Every row gives one point. Each copy is the shape, with its points in the same order, stretched, turned, moved and blurred by noise. Say if it was mirrored as well.

Shape:
[[  3 -39  26]
 [-14 -57 -16]
 [  9  45 -40]
 [-39  13  -6]
 [  3   3   9]
 [-14 -35 -46]
 [ 50  38 -61]
 [-33 -19 -28]]
Copy 1 (8 x 3):
[[  9 -19 -28]
 [ 26  28 -37]
 [  7  43  56]
 [-34  33   4]
 [ -4   1  12]
 [ 36  60 -15]
 [ 53  48  75]
 [  3  50 -12]]
Copy 1 is: only turned
Copy 2:
[[ 56 -17 -32]
 [ 33 -75 -43]
 [-72  -8   5]
 [ -2 -39  36]
 [ 11  -1  -6]
 [-11 -81 -38]
 [-97   2 -46]
 [ -1 -70  -1]]
Copy 2 is: only turned

Shape:
[[ -18   -8   -7   36]
 [  26   -5  -48   24]
 [  25    0  -31    0]
 [   9  -20  -34  -30]
 [ -19  -25    1  -23]
 [   4   33   63  -76]
 [ -63   20  -11   17]
 [-105    3   13   14]
 [  45   61  -35   -3]
 [  -1   54   -4  -79]]
Copy 1, 10 rows:
[[ 34   3  -4   2]
 [ 23  19 -13 -56]
 [  4  18 -10 -50]
 [-11  17 -36 -38]
 [ -8   1 -29   5]
 [-71   6  40  14]
 [ 31  45  -4  38]
 [ 33  32 -19  84]
 [-10  55  39 -65]
 [-56  62  18 -13]]
Copy 1 is: only turned
Copy 2, 10 rows:
[[  26   10    9   19]
 [  51  -38  -19  -12]
 [  20  -18   -9  -14]
 [ -16  -41   -6   -4]
 [ -32   -4   20   17]
 [-102   66  -11  -11]
 [  20   14  -18   54]
 [  -2   30    2   85]
 [  44    1  -68  -31]
 [ -48    3  -66   -5]]
Copy 2 is: only turned
Copy 3 (10 x 4):
[[ -7  17 -37 -20]
 [-20 -53 -12 -15]
 [-22 -39   6   0]
 [-50 -29  25 -17]
 [-35  20  14 -24]
 [ 10  50  63  62]
 [-54  61 -48  16]
 [-65 114 -63  -2]
 [ -7 -52   8  76]
 [-53   8  48  88]]
Copy 3 is: mirrored
Copy 4 (10 x 4):
[[-10  34 -47 -10]
 [-66  10 -25   2]
 [-38   6  -6   5]
 [-26 -31  -6  23]
 [ 13 -21 -10  10]
 [ 71 -20  75  20]
 [  9   7 -40 -35]
 [ 52  15 -56 -47]
 [-54  10  39 -26]
 [  1 -43  62 -17]]
Copy 4 is: mirrored

Shape, 12 rows:
[[ 50  45 -75 -33 -15  18]
 [ 53 -45 -73 -32 -41 -30]
 [ 16 -20  30  45 -48  -5]
 [-42  38 -63 -32  21 -36]
 [  4  48  20  50 -11   9]
 [-16 -19  15  -8  15 -24]
 [ 56  22 -17 -12 -10  78]
 [-29 -39 -23  60  64   7]
 [-18 -45 -15  37 -23   8]
 [ 12  13  15 -42 -27  58]
 [ 59  12   9  -8  63 -39]
 [-29  -9 -32 -21  -6  64]]
Copy 1:
[[ 14 -27 -17 -21 -42 -70]
 [-10 -49 -33  47 -80 -31]
 [-12  34  32  98  14  -1]
 [-63 -63   5 -58  -7 -24]
 [  0  31  53  37  49 -19]
 [-41  -6  24  20   7  30]
 [ 43  42 -27  -2   3 -48]
 [ 24 -24 -13 -24  83  57]
 [-33  -2 -13  41  45   1]
 [-26  54 -25  11 -19 -27]
 [ 38 -14  50   5 -30  49]
 [-26   4 -58 -34  28 -27]]
Copy 1 is: only turned
Copy 2:
[[-34  74  61 -58 -64 -33]
 [-42  64 -35 -32 -61 -23]
 [ 31   1 -35  48   4 -29]
 [-78  25  31 -47  -5   5]
 [ 25   5  31  12  20 -30]
 [-18 -31 -15   3  -8  -3]
 [ 16  50  55   0 -76 -21]
 [ 18  -8 -29 -21  30  70]
 [ -2  25 -44  43   1  19]
 [-12  15  40  39 -75 -27]
 [ 15 -40  16 -99 -27 -18]
 [-31  39  28  33 -49  24]]
Copy 2 is: only turned

Shape, 12 rows:
[[-17 -31  26  -4   2  44  -5  18]
 [ 46  -2 -17 -22 -24 -33 -45 -21]
 [-50 -27  21 -13 -20 -18  43 110]
 [-51  45   2 -16  -8 -30  84 -28]
 [-46  95  -5  -6   7  29 -44   5]
 [ 68 -25  14   7  19  -4 -39 -13]
 [ 18 -27 -88   5   4 -14 -37 -35]
 [ 26 -19   1  50 -35 -20 -30  -2]
 [-29  39  33 -21 -31  15 -18 -14]
 [ 18   4  32 -15  -1 -13  48 -35]
 [-24 -25  29  23  12 -32 -30 -35]
 [-36 -13  11  15   6  13  -5 -41]]
Copy 1:
[[ 18 -20  58  13   3 -45  -8 -30]
 [ 49 -26 -10 -28 -35   2  13  19]
 [-84 -27  43   1  -8  -7 -71 -47]
 [-58  39 -47 -53  54   0 -20 -40]
 [ 36  62  50 -68  43  76 -33 -30]
 [ 40 -11  25   8 -44 -56  31  45]
 [ 56 -70 -20  -3  24  16  36  55]
 [ 24  -7   2  39 -48   7  20   5]
 [ 30  29  27 -38   9  11 -13 -59]
 [ -5  26 -15 -25  -1 -73  15 -16]
 [ -3  -5  39 -11   1 -18  69   3]
 [ 19  -8  29  -8  27 -20  44 -27]]
Copy 1 is: mirrored
Copy 2 (12 x 8):
[[ 39   1   5  50   0  41  25  34]
 [ 23 -58   0 -50  10 -35 -35 -15]
 [ 66  98 -38  59 -22 -15  83  -1]
 [-67  50 -50 -15 -54  25  -4 -15]
 [-57  52 -75  63  12 -57 -72  18]
 [ 41 -55  61 -16   6 -37 -25 -12]
 [ -3 -26  31 -63  65   8  -2 -17]
 [ 17 -78  -7  14  19 -26  27 -46]
 [-23  -7 -68  36 -19 -10 -23  20]
 [  5 -16  18 -25 -46  24 -12 -17]
 [-17 -54  10 -10  -3 -27  59  15]
 [-27 -18  -1  24  -3  24  34  16]]
Copy 2 is: only turned
Copy 3, 12 rows:
[[-24  19  -4  60  -2  -9  15  -8]
 [ -1  -9 -35 -47 -55 -11   0 -25]
 [ 61 -26   6 110 -17  -3 -60 -10]
 [ 84 -18  51   0  32 -15 -32 100]
 [-18  28 -47  -8  60 -69 -22  42]
 [-30  -4 -43 -25 -11  20  23 -48]
 [ 10 -51 -13 -27 -17 -55  70 -33]
 [ -3  -2  13  -7   5 -38 -12 -71]
 [-18  40  -5  -1  -6 -29 -34  38]
 [ 36   8  19 -14  -1  28 -10  45]
 [-43 -42  23   2  20 -25  -9 -11]
 [-28  -8  31  17  29 -37  18  20]]
Copy 3 is: only turned
Copy 4, 12 rows:
[[ -15  -21   22   36   25   -5   17   48]
 [  33   52  -23   15  -14   50  -34  -33]
 [ -21  -93   44  -46  -29  -28   56  -15]
 [ -36  -40  -18 -121   42  -10  -34   20]
 [  26   24  -20  -30   46   11   74   39]
 [  41   49  -26   63   -5   -2  -37   12]
 [ -11   53  -39    3  -54   98  -18  -20]
 [ -21   62  -12   31  -12  -20    5  -20]
 [  14   13   17  -12   63   -7   27   24]
 [   7  -10  -18  -32   42  -23  -55   39]
 [ -38   24  -51   20   39   -6    0   -3]
 [ -41   11  -16   15   46    8    1   30]]
Copy 4 is: mirrored

Shape, 13 rows:
[[  6  -9 -38 -58  38 -46   6 -14 -29]
 [ -5  16  -7 -11   1  15  -1   1 -60]
 [-83 -19  14  50   9  31  15  18  22]
 [-22 -11  10 -29  30  38 -15  32 -15]
 [ 46   9 -42 -64  14 -12 -18 -48 -10]
 [-22  49 -28  -4 -38 -39  53  10  -2]
 [ 15  14 -49  -1   9 -42  15   0  -5]
 [ 25  37 -13 -18  15  33  -2  24 -56]
 [ 58  36  28  19 -32 -20  71   2 -36]
 [-26 -33  19   7   5 -81 -10 -17 -21]
 [  7   1  17  -8  10  15  23  -8 -26]
 [ 41 -46   8 -10 -55  -9  -2   9  62]
 [  8  33   1 -48  52 -25 -39  -7  65]]
Copy 1, 13 rows:
[[-30 -14  41  47  47 -30 -20  54  38]
 [ -6   6  18 -32  12 -32   7  38  43]
 [-32  30 -25   1 -33   0 -35 -86   9]
 [-23   5  -7 -14   9  19 -42  17  27]
 [ 16 -57  55   8  46 -23  -6  74 -13]
 [ 57  22   9  34  -5 -79 -29 -27  29]
 [ 25  18  40  34  31 -40  11   7  45]
 [ 28  15  34 -41   8 -20   7  53  56]
 [ 55  10 -13  28 -52 -54  77  10  80]
 [-71   5 -12  32  32 -52  31   3  14]
 [ -7 -10   0   4 -19 -23  14  13  44]
 [ 55 -32 -65  51   8  33  -6 -49  -9]
 [ 14  -4  42  35  19   0 -40  47 -72]]
Copy 1 is: only turned
Copy 2 (13 x 9):
[[  58  -91    3  -71    2  -10  -13  -31  -22]
 [  23  -19  -54  -28    0   -3   12   -2   20]
 [ -20   51   62    8   34  -15   -7   -9   39]
 [ -14  -17   14  -20   12  -16   46   -7  -19]
 [  68 -121  -14  -22  -53  -12   -2  -34   -6]
 [  59  -17  -19  -37  -22   80  -54    5   20]
 [  57  -36   -4  -32  -31   11  -47  -42  -13]
 [  16  -22  -65  -10   -4   16   40  -22  -16]
 [  35  -27  -82   39   32   42  -63   22   -7]
 [ -11  -39  -15  -52   -7  -31  -81    7   12]
 [  18  -34  -20    7   32  -10   -1    5    8]
 [  14  -40   32   42  -57  -15  -58   40  -54]
 [ -25 -110   65   -6  -43   39    1  -59  -19]]
Copy 2 is: mirrored
